Each row is a point. Any point is a mix of the corners, with weights that add up to 1. It lies inside the corners' shape when no weight is negative. Say inside or outside, and name the corners with a negative weight.
(in the rows, 128 means zero)

Corners:
(1): [196 119]
(2): [116 161]
(3): [73 77]
Points:
[171 147] => outside (3)
[ 79 133] => outside (1)
[156  95] => outside (2)
[139 176] => outside (3)
[155 153] => outside (3)

Corners:
(1): [142  94 102 123  58 163 123 133 107]
(2): [ 55 152 101 111 234 101 126  89 136]
(3): [246  73 194 202 141  16  62 189  89]
(4): [168 114 139 109 111 184 124  90  84]
(5): [130  99 163  90 105 205 141 155 120]
(6): [149 162 148 157 130 141 126 171 103]
(7): [127 130 129  73  86 154 110 144  69]
(8): [ 27 163 123 122 193  86 232  87 127]
(9): [ 49 114 110 125 248 128 150 123  79]
(10): [175 133 115  81  74 165 184 163 116]
Points:
[127 117 131 113 114 144 143 137 107] => inside
[102 130 119 114 151 154 148 129  98] => outside (3)
[147 115 140 112 109 158 138 134  94] => outside (2)
[134 119 141 132 142 131 137 144  90] => outside (2)
[111 135 135 121 171 125 147 130 102] => outside (1)
[110 130 120 112 161 136 128 107 110] => inside

Corners:
(1): [145 134 111 134 106 112 104 133 126  99 179 113 105 136 131 142 132 104
 135  85]
(2): [148  83 153 132 134 144 135 123 148 110 120 128 131 128  69 144 102 121
 104 143]
(3): [139 130 119  87 114 146 144  76 131 131 149 154 122 120 143 143 163 108
 113 136]
(4): [108 144 103 128  89 134 152 132 193  91 165 140 212 153 129 127 154 177
 165 114]
(5): [127 145 107 111 126 154 149 123 173 127 123 143 116 137 145 117 105 122
 129 125]
(6): [143 144 117 137 124 103 129  83 149 109 118  77 115 141  99 102 125 108
 110 130]
(7): [156 157 110 131 122 135 169 143 122 135 191 150 149 148  42 137 104 118
 163 124]
(8): [119 145 126 134 147 116 122 132 146 155 132 122 127 108 121 120 110 108
 113 132]
(9): [118  59 117 113 102 129 132 130 132 104 141  51 167 124 142 120 122 105
 126 118]
(10): [ 82 138 102 130 104 160 157 140 118 162 119 126 139 129 146 120 113 155
 157 123]
(11): [124 154 154  43  92  96 137 147 112  78 111 127 112 144 118 133 175 125
 118  91]
(12): [152 140 126 132 118  59 132 139 117  93 126 118 127 141 139 142 109 109
 135 142]
(13): [140 103 123 116 117 142 109 104 118 103 118 125 183 155 148 122 138 134
 150 117]
(14): [126 138 115 126  99  84 118 139 132 146 150 106 129 147 147 110 116 168
 160 141]
(15): [160 117 249 137 119 133 115 123 152 106 121 136 121 142 107 138 119 113
 141 129]
(16): [126 137 116 136 119 120 152 140 116 184 115 114 132 159 134 157 193 182
 110 100]
(17): [133 112 102 145  94 145 155 138 115 104 123 156 162 112 142 111 160 134
 115 124]
(18): [150 123 124  99  89 146 141 135 127  85 121 143 188 122 133 124  94 193
 138 115]
(19): [147 156 107 117 142 154 144 154 124 118 122 126 113 119 105 139 150 122
 133 153]
(20): [162 136 113 108 116 115 146 131 129 156 132 141 101 138  44 143  94 109
 182 101]
(21): [155 131 146 125 177 131 134  65 119 103 127 137 108 108 137  92 115 142
 123 126]
Points:
[142 138 133 119 133 121 131 120 131 129 130 114 111 135 109 129 126 112
 130 130] => outside (4, 17, 18)
[139 128 140 124 119 129 135 129 138 120 130 127 137 134 115 132 128 134
 132 126] => inside
[127 125 125 123 103 119 130 140 138 116 127 114 143 140 135 131 135 140
 134 114] => outside (3, 7, 21)
[132 134 109 117 107 118 132 141 140 123 134 112 148 149 110 134 120 138
 151 117] => outside (3, 15, 17, 21)

Corners:
(1): [122 133 151 166 137 211  49 125 164 110 175  59 173  78 164  92 162 139
  79 191]
(2): [233  76 139 163 139 249 166 143 133 131 136 166 122  72  75  55 163  78
  92  80]
(3): [144 121  89 111 149 141 174 170 125 105 138 133  93  66 141 129 176  97
  63 170]
(4): [115 121  86 128  64 186 194 108 113 154  71 216 147 130  91  90 170 113
 153 176]
(5): [182 132 157 101 166 142 131 101 190 133 102 151 110  65  87 144 202 115
 107 137]
(6): [179  97  94 100 167  86 133 182 112  95 141 191  73 120  80 153 116 157
 103  77]
(7): [140 112 148 126 123 134 178  79  55 138  43 109 108 141  68 148 131  74
 104 144]
(8): [133  86  41 154 140 207 110 204 168 132 136 118 164 111 103 106 100 119
  99  94]
(9): [127  71 150 133  95 109 189  61 111 165 127 195 118 119  66 172 137 108
 141 156]
(10): [135 115 107 106 140 141 163 123 102 172 105 201  46  33  35 117  74  80
 118 192]
(11): [146  97 130 125 112  99 188 155 133  63  66 197 102 100  59 122  97  57
 106 133]
(12): [109 138  73 153 136  92 108 165 177 115 142 200 103 149  91 169 156  84
  68  93]
(13): [161  84 179 179 132 131  56 106 122 138 122 117 100  64 114 105 163 140
 127 167]
(14): [170 117 130 122 111 108 132 177  54 112 142  93  73 112  61 174 160 117
 133 168]
(15): [155 112  49 165 106 158 126  76 142 167 165 138 144  90 121  62 144 118
 122 150]
(16): [135 127 153 172 154 175 141 137 152 158 157 149 204  74  76 105 163  87
 128 133]
(17): [159 138 123 142 134 142 154 119 145 187 147 141 151 189 141 188 159  88
 122 126]
(18): [ 96 144 112  96 141 119 180 138 129 134  78 170 110 175  83 126 199  75
  98 200]
(19): [101  97 205 133  97  74 139 129 142 100 105 123  65  96  77 158 125 167
 161  96]
(20): [ 96 115  99 131 191 162  94 103  74 105  87 148  31 110 148 134 128 151
 165 200]
(21): [118  87 171  76 134 150 118 129 100 151 198 125 166 106 164 132 150  94
 139 160]
Points:
[126 120 103 137 132 134 137 126 127 136 102 165 113 122  87 136 137 104
 119 159] => outside (2, 3, 19, 21)
[155 107 118 132 132 147 138 146 116 125 124 138 110 106  88 131 144 110
 113 135] => inside
[152 100 137 132 124 141 138 130 134 130 130 153 127  98  90 128 137 104
 118 127] => outside (3, 18, 20)
[144  98 129 149 104 177 146 121 140 132 122 123 166  89  97  88 164 101
 114 147] => outside (6, 10, 12, 17, 20)
[155  96 131 119 117 171 170 123  91 139 161 156 118  87 117 106 135 104
 140 158] => outside (5, 7, 8, 12, 13, 18)
[135 112 130 140 110 141 146 126 123 149 130 145 134 122  87 132 148  90
 119 150] => outside (3, 5, 6, 20)
[138 109 126 143 136 153 120 127 142 127 136 146 122  93 110 120 139 118
 110 133] => outside (14, 18)
[128 121 121 116 130  95 167 119 111 121 110 168 100 139 100 161 154 106
 128 145] => outside (1, 2, 8, 10, 13)
[127 116 129 128 125 134 149 129 131 129 109 156 110 117  91 129 156 109
 120 147] => inside

Corners:
(1): [146 178 183 125 156 176  95  87 116  72 189 108 111 119 176 111 101  75
  56 156]
(2): [105 115 153 126 129 129 187 106  94 189  85  47  89 122  57 162 137 135
 152  62]
(3): [126  93 149 175  75 108  91 103 171 195 200  74 168 100 144 175 145 171
 144 120]
(4): [177  83 121 153 120  96 179 141  62  72 137 139  54 152 121 154 137  62
 154 157]
(5): [125 158 189 204 109 147  60 142 189 189 175 115 191  77  87 146 182 187
 174 134]
(6): [155 156  99 103 100  99 129  59 178 154  80 139  57 181 146 183 122  80
  96 169]
(7): [144  86 128 188 178 146  88 125 122 103 192 155 139  96  65 124 183  88
 143 177]
(8): [ 62  70 162 148  96  84 140 152  86  67  78  94 106  74  97 156 133 165
 216 132]
(9): [123 196 184 136 160  90  71  94 152 132 127  50  92 163 151 151 167 162
  88 121]
(10): [149 186 123 124 140  87  98  87 138  80 123 123  80 103 164 163 165 125
 104  99]
(11): [129 150 158 104  81 144 161  71 219  73  95 140  70 204 111 157 143 150
 146  86]
(12): [129 109  95  78 110 102 205 140 164 106 120 130 127 172  87 190 114 145
 131 137]
(13): [167  96 159 127  77 202  49 182 154 135 159 105 191 126 147  90 161 100
 109 140]
(14): [138  89 156 104 163 183  94 154  44 203 130  94 145 116 166 168  57 120
  95 103]
(15): [183 156 175 164 116 145  51 121  95  98 185  77 197  72 120 167  93 213
 135 117]
(16): [112 148 112 104  59 194 158 151 167  61  67 138 159 212  77 110 106 105
 175  83]
(17): [185 144  87  95 133 180  80 142  69  79 206 135  93 116 102 155 111 184
 116 108]
(18): [113  96 171 192  99 149 152 118 112 147 125 139 174  81 131  58 145 113
 156 151]
(19): [ 87 170 207  76 175 131 134 107 118 112 123  54 148 166 143 128 120 137
 171 172]
(20): [144 160  97 126 122  95 197 155 214  54  67  51 138 139 166  86  62 108
 147 205]
(21): [169  95 172 125 102 161  56 143 104 217 211 136 147 119 103  88 101 145
 127  66]
Points:
[138 127 150 136 115 135 111 120 129 131 145 121 123 128 113 144 140 134
 137 118] => outside (20)
[122 140 153 133 103 158 108 109 176 123 133 111 126 152 107 112 146 129
 142 130] => outside (4, 10, 12, 14, 15)
[148 143 137 145 127 129  92 118 123 106 141 112 122 114 147 139 134 114
 123 160] => outside (2, 11, 12, 21)
[135 125 145 133 108 143 123 131 139 125 135 104 138 138 119 132 120 129
 140 128] => outside (10)
